Rows are points. The last column is the point's height on a tilted bowl or saddle (a function of degree 2), plus a little noise. Along how many of its main directions does it bend up, bend down or stay straight?

Points, 11 rows:
[[-10   6  23]
 [ 39  -8  -1]
 [-34 -80 -75]
 [ 24  12  17]
 [ 16 -16   6]
 [ 24  -5   9]
 [-17 -43 -15]
 [-31  47  15]
 [-11  16  25]
 [ -5  20  25]
 [-12  23  26]]
Directions: 0 up, 2 down, 0 straight

Points:
[[  0  35  25]
 [-74  14  66]
 [-37  -5  25]
 [-23  34  31]
 [-26 -12  18]
 [-21 -27  17]
 [ 12  -3   6]
 [-26  22  26]
 [ 15  -8   5]
 [ 13  25  17]
 [ -8 -57  25]]
Directions: 2 up, 0 down, 0 straight

Points:
[[-25 -60  -3  -9]
 [ 22  15 -12  -8]
 [  1 -11   8  -3]
 [ 33 -24 -21  -6]
 [-16  20 -51 -32]
 [ 17 -20  15  -7]
 [-13 -15 -11  -1]
 [-32 -17 -24 -13]
 [-36  14  21 -38]
 [-13  41 -46 -43]
 [ 75   1 -48 -61]
 [-18  -1  19 -18]
 [ 22 -51 -10  -4]
 [ -5  26   0 -17]
 [-20   8  39 -40]
 [-24 -10  47 -44]
 [ 41 -34  32 -33]]
Directions: 0 up, 3 down, 0 straight

Points, 24 rows:
[[-23 -12 -40  42  30]
 [  8 -11  77 -41  55]
 [ 15  27  31  14  20]
 [  8  18  -5  -8   7]
 [ 22 -28  -6 -32 -18]
 [ 10  36  31  42  23]
 [  7  25 -22  47  13]
 [  5 -51  30 -15  19]
 [-13 -13   8  42   7]
 [-30  20 -50   4  33]
 [-17 -16 -13  33  11]
 [-17  71  -9  25  70]
 [ -9  56 -42 -14  39]
 [-32 -21  57 -26  47]
 [-40   5  -3   5  30]
 [ 43 -36   0 -35 -19]
 [  2 -51  -2 -10   4]
 [-19  18  -1 -23   5]
 [  6   3 -32 -14  -8]
 [-43 -39  -2 -23  38]
 [  9 -25 -15  21 -18]
 [-25  41  10 -17  22]
 [ 43  27  -9  20   8]
 [ 11  30  -8  45  12]]
Directions: 2 up, 1 down, 1 straight

Points:
[[ 19  39  -3 -37  -2]
 [ -9  10  40  28 -32]
 [  9 -36   6 -45 -15]
 [-33  60  10 -12  53]
 [  0 -11   0 -44 -13]
 [ 59 -11  25 -55 -33]
 [ 27 -36   6  -1  -2]
 [-27 -13  44   1 -17]
 [-28  61  21 -34  45]
 [ 67 -40  14  36 -46]
 [ -3 -23  -3 -32 -13]
 [ 41  31  25  17 -54]
 [-33 -59  -3   2 -52]
 [-26  18  30  14  -4]
 [ 33 -31 -25  30 -21]
 [ 49  -2  31 -21 -22]
 [-14  20  32 -10   6]
 [ 32  -4  35   0 -19]
 [ 20  -8 -55 -23   0]
 [  8  30 -29 -15  16]
 [ 33  51  13  19 -43]
 [ 15 -13 -14   0  -4]
 [-19  13 -28 -21  10]
 [-10   2  -1 -48 -11]
 [-19 -19   2  35 -42]
 [  2  57 -11 -20  26]
 [ 32 -10   8   2 -12]]
Directions: 1 up, 2 down, 1 straight

Points (47 x 7):
[[-69 -25  33  39 -18  13  24]
 [-49   1 -14 -27  23  36  44]
 [-18   7  15  10  -9  -1  -1]
 [ 27  16  52   2 -31  49 -32]
 [-36 -14  10 -36   2  -2   5]
 [  3  -3   2  -4   3  -9  -8]
 [-40  10  23   2 -20  -5  -2]
 [-57  -3 -13  20 -36  13   6]
 [-22  23  26  12  28  16  33]
 [-12  38  33  35  16  33  38]
 [-23   4 -28 -11  15 -26  -1]
 [-22 -48 -22  26 -52  11  28]
 [ -7  74  24   1 -34 -11  37]
 [-41 -26 -20  27 -22 -39  -1]
 [  5 -10  57   5  39 -17  45]
 [  5  -3 -11  -7  -9  11  -4]
 [-22 -30 -33 -29  -3  52  58]
 [-30 -12  64  29  44 -10  78]
 [ -2 -31  29  28  -2 -30   7]
 [ 22  26 -20  14 -17  15   8]
 [-28  21  10 -16  -4  16   9]
 [-68 -20 -81  25 -15 -17  19]
 [ 19  15   9  17  -7   2  -5]
 [ -7 -61  -3  27 -33  25  19]
 [ 15   2  54  11  38   9  41]
 [-59  36 -31   4  30  59  59]
 [-55   5 -22 -22 -29  22  18]
 [ -2  15 -25  18 -47  16  17]
 [-29  46 -11   2   3   1  24]
 [ -2   5  -6  68   7   2  24]
 [ 11  -1   6  25 -35 -20   0]
 [ -4  18  -4 -21  64 -23  41]
 [ 35 -10  16  32   5  19 -16]
 [ 44 -34   5  63 -46 -10   8]
 [ 33 -22 -48   1  15  -7   0]
 [ -4  20  -6  13  -9  52  11]
 [ 25 -18 -19  -2  -4 -10 -13]
 [ 14  29 -31 -56  36   8  59]
 [-29  14  -3   7  11  54  27]
 [ 49  -4 -12   5 -36  -6 -24]
 [  3  12  -7  46 -23  36   5]
 [-28 -27 -43 -28 -30   8  29]
 [-48 -31   6 -45  39  -9  31]
 [ 49 -26  -2  13  45  12 -10]
 [ 52  21   3  40  12  19  -4]
 [ 44  16  20  15 -40 -18 -15]
 [-61  -9 -35 -51 -59  -3  31]]
Directions: 3 up, 1 down, 2 straight

Points, 61 rows:
[[ 19  33 -21   9 -30 -47  38  16 -22]
 [-15  36   7   1 -26  -4   3  19  -5]
 [-52 -28 -20  42  18 -17 -15  -1  11]
 [  4 -21 -19 -26   4 -38  38 -16 -31]
 [ 14 -17  34 -30  23 -37  27   8 -24]
 [ 18  -3 -30 -29   5  -4  33  30 -25]
 [ 29  53 -49   0   0  29  19 -77  -4]
 [-13  -4  11  12 -29 -11  11  10   7]
 [ -6  40  -5  23  20  -3 -12 -19 -14]
 [-15 -60 -24 -20 -34 -10 -33  -2  -7]
 [ 34   1 -31 -14 -40 -25 -13 -33 -40]
 [ 22 -18 -46 -68 -26  20   2 -22 -58]
 [ -6  26 -66 -23   0 -13  33   3 -59]
 [ 28  50 -31  42  24  48 -45 -62 -14]
 [  7 -10 -16  -6  -5  13 -32  50  16]
 [-37  -2  20  11  36   7 -40 -22  -6]
 [-11   0 -18 -37 -31   2   6   8 -22]
 [-19 -18   1 -24  14 -48 -45 -10  -8]
 [-45  12 -40   8  32 -31   6 -19 -15]
 [-40 -15 -32  -3 -18  28 -22  22  -8]
 [ 60  -3  32 -84  53  12  27   9 -85]
 [ 20   0  53 -10   3   6   2  -3  -5]
 [ 22  -1  30 -29  -7  39 -30 -31  -9]
 [-61 -46 -64   0 -14 -19 -10 -54 -15]
 [ -6  11  -9  -1 -10   9 -32   2 -10]
 [  0 -10 -19   9  -9  21  -6   4  -1]
 [ -7 -31  34  -3 -18 -21 -62  58  48]
 [  7 -30   4 -14  38  20  -2  26   2]
 [-22   3   0  31  35 -38  24  32  11]
 [ 57   5 -48  -9 -48 -41  -4 -60 -54]
 [-33  17   1   3  -1 -43 -61 -46 -26]
 [  1   9 -36  54  19  -1 -29 -37   6]
 [ 13  24   5  53 -30  -5  29  28  35]
 [  6 -24 -13  26 -40   1 -12  41  11]
 [  1   3 -62  15  14 -35  30 -20 -10]
 [ 28  40 -50   3   0  -2 -14  -1 -43]
 [-48  -6 -18  17 -47   0  14  -1 -13]
 [ 29 -44 -15 -42  42 -36  17  -7 -44]
 [-14 -14   9 -31 -30 -12  12  28   4]
 [  6  -2  19  28 -65 -30  20 -31 -21]
 [ 42  16 -31  15   2   3  -8   7 -24]
 [ -6   5 -31  84 -34   5  32  -5  42]
 [-24 -33 -45   1 -14  48  17   4 -16]
 [  6  -2  28  25  -3  68  24  20  27]
 [ 22  -3  23 -32 -33  -7 -13 -64 -33]
 [ 28  -3 -12  -7  69  -9   1  19 -44]
 [ -4  28  25  37 -13  -6  47 -16  30]
 [ 36 -51   2 -37  47 -29  55 -29 -53]
 [ 33   0 -52 -16 -11 -37  10  26 -50]
 [  1 -28 -24  29   8  -1  24   4  15]
 [  2  23 -35   4  34   7  -7   4 -28]
 [ 24  18  48  30 -50  18 -36 -24 -28]
 [ 10 -44  29 -11 -45  10 -41 -21  -6]
 [ 29   9  47  -6  17 -29   0 -10 -25]
 [-29  37   8   9   8 -10  41  -1  -1]
 [-24 -12  -6   9   9 -54 -29 -29  -7]
 [ 53 -21  -6  -3   0   0 -77  -6 -12]
 [ 30  26 -16  -3  -2 -16 -48 -65 -16]
 [-41 -39 -28  -1 -15   9  16   2  -6]
 [  4  15  72 -39   5   1  35 -12 -38]
 [-36 -41 -12  12 -34  10  -6 -11  -7]]
Directions: 2 up, 5 down, 1 straight

Points:
[[-54  31  15  10   3 -56  21 -48 -24]
 [ 29 -12  19 -10 -17  14  -5  22  -6]
 [ -5  34   4  16 -20  67  17  21  15]
 [  3  36   8   1  10  37 -78  18 -26]
 [ 42   0  26  59 -30  46 -23 -61 -53]
 [-10  48  -4  -3  -1  10  19  -9  14]
 [-12  15  -5 -53  18  12  17  22  -6]
 [-18  20  14  -6  30  -4 -26 -18   0]
 [ 19  20  24  37  18  35   4  -1  13]
 [ 22 -13 -69 -17   8  12   3 -43  68]
 [ 34 -23  -5 -18  -5 -15  37 -50  58]
 [-42 -32   4  41 -52  -7  34   2  18]
 [ -7 -12  34   7 -13  -7  25   5  -5]
 [  8  36  20  30 -29  41  44  24   8]
 [-47  23 -25 -41  26   8  30  -9  19]
 [ 18  -3 -31 -36   0   5   6 -42  47]
 [-47  19 -30 -31   6   1  15  17   9]
 [-23   6  19   9   4  25  -6  11   6]
 [ -6 -49  26 -24   5  39 -22 -26   1]
 [ 67 -28 -14  14  56  -6  59  -5  90]
 [-56 -16  -5  52  -5  38  64  59  -4]
 [ 17  -2 -13  42 -17  41 -36  -9  -1]
 [ 10  44  30 -26 -14  20   8 -34  -8]
 [ 39   1  10 -58  24  57  -7   0 -10]
 [  0 -41  17 -12 -19 -20  35  -3  25]
 [ 28 -13  14 -29 -38  25 -36  28 -33]
 [-12  24  14  -5  -1  23  41  31   0]
 [ 10   3  32  35 -31 -32 -42 -48 -75]
 [-32  33  10 -64 -29  18 -20  -3  -8]
 [-10   7 -21   5 -22  33   4 -33  33]
 [  5  -3  21  35  11  32  -8  49  19]
 [ 14 -30 -52 -13 -12  39 -16 -10  24]
 [  4 -11 -25 -43  63 -79 -50  23  17]
 [-10 -14  -6  10 -28 -44   6  33   5]
 [ 20  31 -21  10 -11 -51  24  32  10]
 [-40   2  -3   3   5   4 -10  11  14]
 [ -7 -21   1 -31 -32 -20 -11 -47  30]
 [-72 -11  -4  11  -4 -21   4  13  12]
 [-26 -29   2  19 -12  -7  21 -11  12]
 [-30  45  -5  20   5  31  15  25  26]
 [ -1  39  13 -32  -3  15  11 -33  10]
 [  1  75  60 -21  45  -6 -26   6 -31]
 [ 23   4   9 -25 -17 -13  -2  17 -11]
 [-28  -3 -36  54  -6   8  26 -18  31]
 [ 20 -58  -4  27 -23  30  10 -36  19]
 [ -1  53  19   6  41 -85  33  -8 -25]
 [  8  -7  13 -28  15  77   9  15   2]
 [ 14 -44 -21  17  35 -24 -27 -32  18]
 [ 42 -21  -4  11  75 -72 -29 -20  37]
 [-42  29 -11 -16 -10 -28  33 -64  38]
 [-12  -5  20   2  32 -45 -13   3 -15]
 [ -1 -20 -26  18  51  -3  19   9  29]
 [ 41 -27  33 -18 -21  12  13   8  11]
 [ 19 -23  51 -13 -29  -8   3 -42 -15]
 [  9 -32  -2  -7 -32   6  13 -62  44]
 [ 33 -38   2  18 -31  23 -59  69  -7]
 [ 28 -16 -30 -39   3   8 -12  -5  19]
 [-67  -4 -29   4 -50  12   6  17  47]
 [  2 -23   6  21 -10 -28 -58   3 -24]
 [  5  35  10  22 -11 -33   2  10 -16]
 [ 43   1 -20 -17  14 -23   6  34  28]
 [ 15  10 -11   5  10  15 -20  41   9]
 [ 32  16 -37  51 -15 -22 -12   7  44]
 [-13 -16  14 -28  20  -7  38  29   2]]
Directions: 4 up, 3 down, 1 straight

Points:
[[-46 -23 -17 -12 -27 -21  27 -18 -13]
 [  2  17 -74  51  29 -14  44   2  30]
 [ 26 -10  34  10 -19 -21  24 -36 -17]
 [-17  27 -54  -9  20 -29  46 -22  27]
 [-64  41  28  -1 -43  13 -37 -10  68]
 [  5  27 -14  35  -2  14  24  25   0]
 [-17  -3  15 -10  44  14   0 -21  23]
 [-34  36  16 -22   8 -18  17  37  36]
 [ -5  21  16  14  12 -43   6 -14  -8]
 [ 12  16   7  -1  24  14   3  12   0]
 [ 15 -34  30  -3  -5  12 -17 -23   8]
 [-47   3  13  17 -26 -33 -21  21  14]
 [-24 -28 -19 -40  -6 -21  41 -27  -1]
 [ -6  11   8 -12  41   0  44 -39  35]
 [-10 -17  34   0   9 -19  38 -48  17]
 [ 30   0 -22 -13 -41  12  16 -29   2]
 [ 27 -16  32 -14 -25 -16  59  63  55]
 [-57 -18  11  12 -14  -1 -36  54  27]
 [-32  65   4  -4  12 -17 -38   3  23]
 [  2  11 -48  -5  21  -3 -12  23  -8]
 [-21  29  52  -7  60 -34   7 -33  51]
 [ 35  38 -48  -2  24   9  -4 -11 -10]
 [ 18  19 -23  -2 -16  -9  25  71  38]
 [  2  -8  10   0   9 -10  24  -2   5]
 [-22 -30   3  35  78  72  10  10   7]
 [  1  21 -13  39  41  16  -9  53 -12]
 [-10   7  11  28  19 -26  33   3  -3]
 [ 26  21 -30 -21  20 -25   5  14  13]
 [  2 -14  20  48  16   1  32   6   6]
 [ 59  12  -2 -22   8 -27  60  -2  18]
 [ 32   0 -24  22 -25  11 -16 -11  -8]
 [ 38 -25 -45  -7   2   3  43   9  18]
 [ 12  39  10  66  36  46 -13 -18 -51]
 [-37  -5  57  16 -12  33 -13 -48  50]
 [-73 -39   8 -18  56  32  26  26  58]
 [  5  -4 -21  44  48 -31  25  22   7]
 [-72  10  29 -38   9  36  31  26  78]
 [-16  10  -7   4 -14 -30   2  29  -1]
 [  2  -2  18 -11  28 -11  54  -6  27]
 [  1  -9 -32 -24 -19  27 -14 -41 -20]
 [-11 -29 -21  18  31 -14  23 -10  15]
 [ -5  -6  10  -8  14 -45 -20 -17  18]
 [ -1  31 -47  -2 -53   1  48 -50  33]
 [-23 -39  -8 -24  41 -38 -15  38  38]
 [  5  40 -12 -33 -16  25  44  19  54]
 [-22  71 -30  20  -7  -2  12 -28  24]
 [-41 -26 -48  20 -28   7  39   0  -6]
 [ 23  26  36 -14  18 -30  68  23  20]
 [ -2 -15 -14   5  26  33 -17  28 -12]
 [ 21 -58   2  54  17  14   0  17  22]
 [ 21  -2 -11 -19  44  35  25  21  19]
 [  2  13  29 -15  35   6  17 -32  26]
 [ -9 -12  -9 -19 -22  20 -23 -26 -10]
 [-43  32 -25 -10  37 -13  -5  67  15]
 [ 25  11   4  49  19  22  44  24   5]
 [ 17  18  35  47  77  -1  21  12 -10]
 [ -3 -40  -4 -23  29 -18 -70  -5  36]
 [ -1  -7  19 -15  -2  52 -36 -45 -14]
 [ 27  22 -15 -14  37  -9  -5  56  24]
 [ -7  -7  45  -3  14   8  51  16  45]
 [ 14   2 -77  21 -11  53 -10  17 -30]
 [  4  15  26  45   4  22  -5  15  -4]
 [ 47   2 -13  -3  -5 -49 -31  18  13]
 [ 37 -60  27 -36  14 -13 -46 -44  47]
 [-12   2  40  -7   2 -43  31  -8   0]
 [-39  10 -46 -52 -15  42  -9   8 -29]
 [ 23  16 -22 -12  15   2  23 -41   7]
 [-19 -13   7   4  31  12 -24  -4   7]
 [-16  30  24  20 -11  24  -3   6  13]
 [ 68  25 -46  50 -36  81  -4 -12 -10]
 [ 10 -27 -24 -58 -21  28 -44  -5 -24]
 [ 21   7  49 -47   7   7 -35  33  78]
 [ -9  43 -13  -8  19 -29   8 -24  13]
 [ 35  19  -4  27 -32  23 -23  41  16]
 [ -6  51 -25  -4  24   8 -33  41 -10]]
Directions: 5 up, 2 down, 1 straight

Points, 75 rows:
[[ -13  -12  -56   -6   12   23   -2   14  -11]
 [   4   37    8  -27    9  -29   13  -67  -53]
 [  51  -18   12   26   32  -55  -18    0  -35]
 [ -10   56   18   20   13    2   26  -11    0]
 [  -6  -18  -13   15  -19  -28    9   12    2]
 [ -13    5    9  -16  -25  -15  -36  -24  -22]
 [ -54   -6   -4   -6  -16  -15   -8   12  -10]
 [   6    6   12   -1    6   10  -56  -27  -31]
 [  23  -63   14    8  -14    1   -6    1  -18]
 [  20  -18   45  -11  -36   -3   41   12  -15]
 [ -15   34  -61   57  -42   42   47   27   -6]
 [  -1  -14   26   -1   -7   51   -8   34  -16]
 [  42  -42  -34    5   16    2  -35  -29  -39]
 [  42  -12  -33    5   12   33   48  -66  -35]
 [   7  -19   31    4   56  -89  -19  -19  -70]
 [  -3    0   -7    9   -8    3   10  -14    1]
 [  -1   -9   30  -50   60  -23  -14  -68 -101]
 [  -6   38   49   32   17   13   17   47   -3]
 [ -12   -8  -23  -11   28    5  -11   23  -11]
 [   8  -21   -5  -39   27  -19   -6   20  -25]
 [ -32  -20  -24  -16    8   -7   18    9   -9]
 [  13  -20  -18   -5   27  -31   25    2  -11]
 [  50    9   21  -34  -24   42   29   14  -28]
 [  31  -45  -10  -40  -19   30   -4    3  -28]
 [  20  -34   -6  -63    4   44    2   10  -36]
 [  12   -4  -35    9   39   10    4   57  -11]
 [ -10  -17   18  -27   16  -40  -44    1  -38]
 [  47   35   26   -2  -34    3   22   54  -10]
 [  11   19  -18  -28  -12   14   21  -24  -19]
 [ -20   10    1   22  -69   33   18  -22   -6]
 [   8   31   21    4  -22   48   34   14   -5]
 [  -3  -25    9   24  -21    7   -6    6    4]
 [  30   -6    0   40  -52   -1  -16  -32   -2]
 [  -5    1   12    9   13  -16   -2   -2   -4]
 [   7   13   -3  -12   49  -14  -41   22  -35]
 [ -22   42   -2   59  -35  -22  -24   39   11]
 [  15   23  -31   27   35  -17  -17  -81  -46]
 [  31   -4   11  -15  -21  -32   -8    8  -18]
 [   8  -21  -11  -19  -15  -46   27  -16  -20]
 [  52  -44  -23  -35  -27  -42    8   -1  -39]
 [  34    3   51   38    1  -31  -38  -10  -21]
 [  -1   90  -60  -28   33   -6   13   44  -48]
 [ -59  -11  -21   24    3  -24  -63   14  -11]
 [  -8   24    9   -2   14  -29   10   -6  -10]
 [  20   20  -10   19    3  -10   26   33   10]
 [  45   13   13  -23  -47   13  -16   35  -27]
 [  14   -6    5   -5   39   12   11    0  -15]
 [ -43   58   11  -16   38   11   -7   30  -36]
 [   7  -38   26   57  -12   36   -5    4   -2]
 [  12   16    8  -40   -8    7  -23  -32  -44]
 [ -57    0   -8   23   18   -1  -28  -14  -13]
 [   8  -34  -59   52   34  -25   50  -26  -19]
 [   7   -2  -19  -27  -28  -43   19   10  -15]
 [ -13   43   14  -14  -22    0  -27   25  -17]
 [ -13    2   32   41   54  -13   17  -58  -31]
 [  -6   10   68    2   12   34   13   19  -24]
 [ -11   24  -16    7   64    9  -17  -46  -47]
 [  38   16   -3   58  -23  -14  -24   45    6]
 [  48   29   19   -8  -44  -18   37   35   -9]
 [   4  -36   51   19   -5   34    7  -15  -22]
 [  74    1  -34  -29  -17   -2   26    1  -27]
 [  21    6    4  -12   24   34   34  -43  -29]
 [ -13    9    6   27   91   65   17  -12  -53]
 [   6    2  -42    1   -5   44   35  -10   -7]
 [  15   -3    9  -22   10   37    9  -46  -39]
 [ -64    8  -36  -24  -10    8  -21    2  -23]
 [ -35   11  -11    7  -23    2   33  -26   -6]
 [  25  -31   19   57   41  -26  -68   47  -38]
 [  -3   49    8  -39   -4   -4  -22  -12  -40]
 [  19  -57   26   -5  -38   17  -47   22  -27]
 [  -3  -12   82   29   23  -23   31   -7  -24]
 [ -27   -3  -14  -43  -19   15   34   21  -14]
 [ -25  -24   23  -12  -58  -24   35   -3  -21]
 [  18   18  -25   23   -8   -3   24   23   11]
 [  -6  -42  -47   23    9    3    5    4   -6]]
Directions: 0 up, 6 down, 2 straight

Points:
[[ 39 -10  13  12  31 -50 -55 -10  19]
 [-52  40  -6  32 -35 -91   3   0   4]
 [  5  14  20  10  -6 -49  42 -34  16]
 [-31  12  -4 -25  24  14 -15 -14 -21]
 [ -8 -12 -15 -21 -57  17  11 -14 -29]
 [-18 -29  46  -4 -10   1 -14 -16 -28]
 [-15 -24  21  23  14  25 -36 -31 -38]
 [ 19  -5 -15 -47  21  44 -25  19 -56]
 [-21 -58  27  34 -19  70  -2   8  10]
 [-26 -13 -34 -38  32 -13 -12  24   6]
 [-10 -42  -2  55  34  -9 -10 -10 -13]
 [-49  -7  42 -39 -31 -36  26 -20 -42]
 [-34   0  -8  -8  11  -5  21 -17   1]
 [ 47  48   9  -1  -1   3 -50   9  20]
 [ 14   2 -22 -42 -22 -42 -10  27   9]
 [ 15  11  13 -38 -23 -13 -37 -33 -37]
 [-35 -21   3   5  25  16  13 -17 -19]
 [-10 -74 -15  10  36   3  17  -6 -27]
 [-12 -33  32 -10  25  -6  -1  -8 -18]
 [  8 -54  37  34  12  24   0   5  -2]
 [-10   3  10  50 -33 -20   4  15  29]
 [ -4  -9 -29  33  57  24  -8   2 -43]
 [-33   9 -16   0  32  55  -4 -15 -33]
 [ 15   1 -39 -15  18  10  43  -1  -9]
 [-24 -13   8  31 -15  10  30 -18   4]
 [  0 -63  15  36   4  36 -36  40   2]
 [-39  24  67 -32  26  44  23 -49   6]
 [ 22  -6  28  17  38  23 -53  41  -1]
 [-43 -46 -77  28  34  15  16  41  24]
 [  6 -31   4  11 -33 -56  -4 -11  29]
 [-21 -16 -17  14  57  53 -11  31 -37]
 [ -9  48 -33   8  -6   0 -26   7  13]
 [ 19  55 -45 -15 -17  17  29 -22 -12]
 [-42  12  24 -54 -24  39 -19  23 -33]
 [ 14  14  12 -18  -4  -5  78 -34 -21]
 [-17  12   8  23  23   9 -14 -71 -33]
 [-18 -11 -53  16 -14  10  40  41  33]
 [-21 -27 -17  29  21 -42 -22  -6   8]
 [-31  45 -23  -4   2  12  12 -60 -14]
 [  8   2  16  -7   4 -17 -19 -20  -2]
 [-12 -11   1 -30  -1  15 -23 -73 -62]
 [-11  45  21  -9 -25  29  30 -64 -19]
 [ -3 -14  37 -10 -13  -7  19 -35 -16]
 [-43  29  -8   0   0  -4 -14 -20 -11]
 [ 25  17  13  13  20   3  30  38   5]
 [ -2 -16 -15 -28 -14 -35  19 -23   8]
 [-11   8  21   9   8 -14  11   8  11]
 [-30 -40 -18 -35  -6  35   0  56  -8]
 [ 32  -7   8 -21  12  49 -17  24 -34]
 [ 13  10 -19  -3 -49  46 -45   7 -11]
 [ 40   7  -8  15  21   2  58 -42  -1]
 [-16   8  33 -52  -7  -8  62  -8 -27]
 [ -9  -5  -4  -2 -20 -31  20 -27   9]
 [ 15 -58  25 -47   2  31  34  35 -72]
 [ -8  55   8 -44  19  -8  30  15  19]
 [-22  26   3  11  19  14 -26 -23 -17]
 [ -6 -10 -33 -47   3  31  -6  32 -29]
 [-28 -29  -1  -4 -10  10 -12  -1 -16]
 [ -2  23  30  -7  35  -1 -61 -38 -32]
 [-19 -13  -5 -44  25 -27 -26   0 -17]
 [-27  13  10  31  -3   4 -14  -4   3]
 [-13 -41  12 -49  41  35 -17 -30 -92]
 [ -7  -8 -38   2  20  11 -30  -8 -20]
 [-32  15  34   3  15  -1 -30 -59 -41]
 [ 26  -4 -13  28 -50   5  14  41  21]
 [-19 -17   5  10 -54 -19  -5 -13   0]
 [ -1 -48 -24 -58   4 -52   8 -24   7]
 [ -2 -20 -40 -33  20 -39  30  47  45]
 [ -9 -11   5  19  15   1 -39  -7 -18]
 [ 53 -10  27 -54  67 -20  38  37  10]
 [  4 -34  18  30 -11  -3  47  25  11]
 [ -5  20  -7  22  56  35  49  14 -24]
 [ 55 -51   8 -20  -6  -9 -44 -33 -37]
 [-16  48  15  14  58 -11  64  38   9]
 [ 14 -23 -40  -9  11  10  -8  48   1]
 [ 29   2  51  57 -10  21 -10 -19  41]
 [ -2 -55  10  73 -55  15  -4  19  82]
 [ 11  27  41 -10 -17  47  35  29 -12]]
Directions: 3 up, 3 down, 2 straight

Points:
[[  1  13 -13   5 -17  27  -7  -8  -7]
 [ 49  16  10 -36  20  17   4 -21 -12]
 [-12 -33 -29 -24  11  39 -20   5 -12]
 [ -5  17  16  -6 -47 -83 -11 -37   6]
 [-14 -20  23   7 -10  -2 -21 -35 -12]
 [-58  37 -15 -25  60 -53  -1  39 -88]
 [ 32  54  -2  24  -8  -6 -40 -25 -25]
 [ 70  -5  -5  72  22  41  -4  12 -47]
 [ 29 -28   8   0   1   9 -23  57 -15]
 [ 27 -10   7  -3  55 -37  29  -2  -6]
 [  0  21  35  13  32   5 -20   6 -39]
 [ -8 -36   7  10 -26 -17   5  -7  -8]
 [ -9  38  28 -15  -5 -49  15 -24 -12]
 [  6  24  41 -48 -59 -31  10 -44  -9]
 [-33 -57  10 -17 -31 -16   4  -5  -9]
 [-28 -24  47 -48  -9   4 -26 -32 -19]
 [ 27  13 -15 -10  54 -51   5   0 -44]
 [ -8  19  25  33 -46 -24 -32   8 -11]
 [ 15   0   7   4   4 -21 -49 -32 -21]
 [ 34 -17 -20 -15 -39 -78  46 -19  21]
 [-15 -34 -10   0  30  -8   7  17 -13]
 [  0  34   1   9  -2  75  10  10 -15]
 [-17  32 -13 -36 -29  23  22  -4 -10]
 [  0 -12 -23  -4  53  30 -41   4 -55]
 [  3  48  11 -15 -49 -11   0 -25   5]
 [-22 -39 -20  -3  12  17  55  -5  -3]
 [ 32 -17 -47  -4   3  15  20  18 -14]
 [ -7 -50 -15  -9  40   8  15  47 -13]
 [-23   4  47  55 -30 -15  22  34 -33]
 [-38 -40  45  42  29   2  41  18 -18]
 [-21  39  29  21  -4 -20   2 -25 -15]
 [ -7  -2   4  40  25 -34 -22 -15 -35]
 [ 19  37  28   2 -15  13  20 -50  -4]
 [ 31  11 -48  10 -25 -29 -46  31 -18]
 [ 25 -18  -2 -17   2 -16  19  12   6]
 [ -8  62   5   7  24  31  25  25 -29]
 [  5  42 -13   9  42 -18  60 -40  -2]
 [-30 -42  11   3   6  19 -18  48 -14]
 [-14  40  29 -28  36  -6 -16 -14 -51]
 [-30  39  10   2  -1  23   7  -5 -16]
 [-62   0  -2 -70 -30 -41 -48 -35  14]
 [-32  15   3  31 -29  14  27  47  -3]
 [ 28 -12 -69 -23  18  16  33  -3 -33]
 [-21 -59 -21 -58 -25 -52  18  36  21]
 [ 28   5 -18   1   4 -11  26  -2   0]
 [-28 -15  74  14 -15   9 -28  -2 -45]
 [ -1 -13   8  29 -11  43 -59 -14 -26]
 [ -4   1   3  -8  40   0 -11  34 -36]
 [-28 -14  20  14  -7 -35  -3  17 -15]
 [  9  -2 -20   2 -36 -25  12  11   6]
 [-28 -31  19 -12   1 -36  -9  12 -12]
 [ 20  41  49 -45  55 -39   4  15 -79]
 [  7 -24  13  -4 -18   4  13 -44  -5]
 [-28  -9 -42 -29 -18 -14 -59 -21   7]
 [ 55 -11 -14  34  24 -39  12  -3 -14]
 [ 20 -99 -23 -38 -13 -51   3  -9   8]
 [ 17   7  -1  32  66 -42 -17 -12 -61]
 [-34 -12 -50 -16 -10   8  20  -2 -12]
 [ 10  14 -14   1  -1 -11  58 -10   7]
 [ 25   6  23  -8 -18  21 -23 -22  -2]
 [-28  31 -63 -51  46 -27  14 -29 -78]
 [  8  -3  28   6  25  23  -4 -13 -15]
 [-55 -12  -5 -37  11 -30   0  -8 -15]
 [ 40  59 -12  15  17 -16 -26  -9 -44]
 [ 33 -24 -15 -36  -5  -9 -30  45   4]]
Directions: 1 up, 3 down, 4 straight
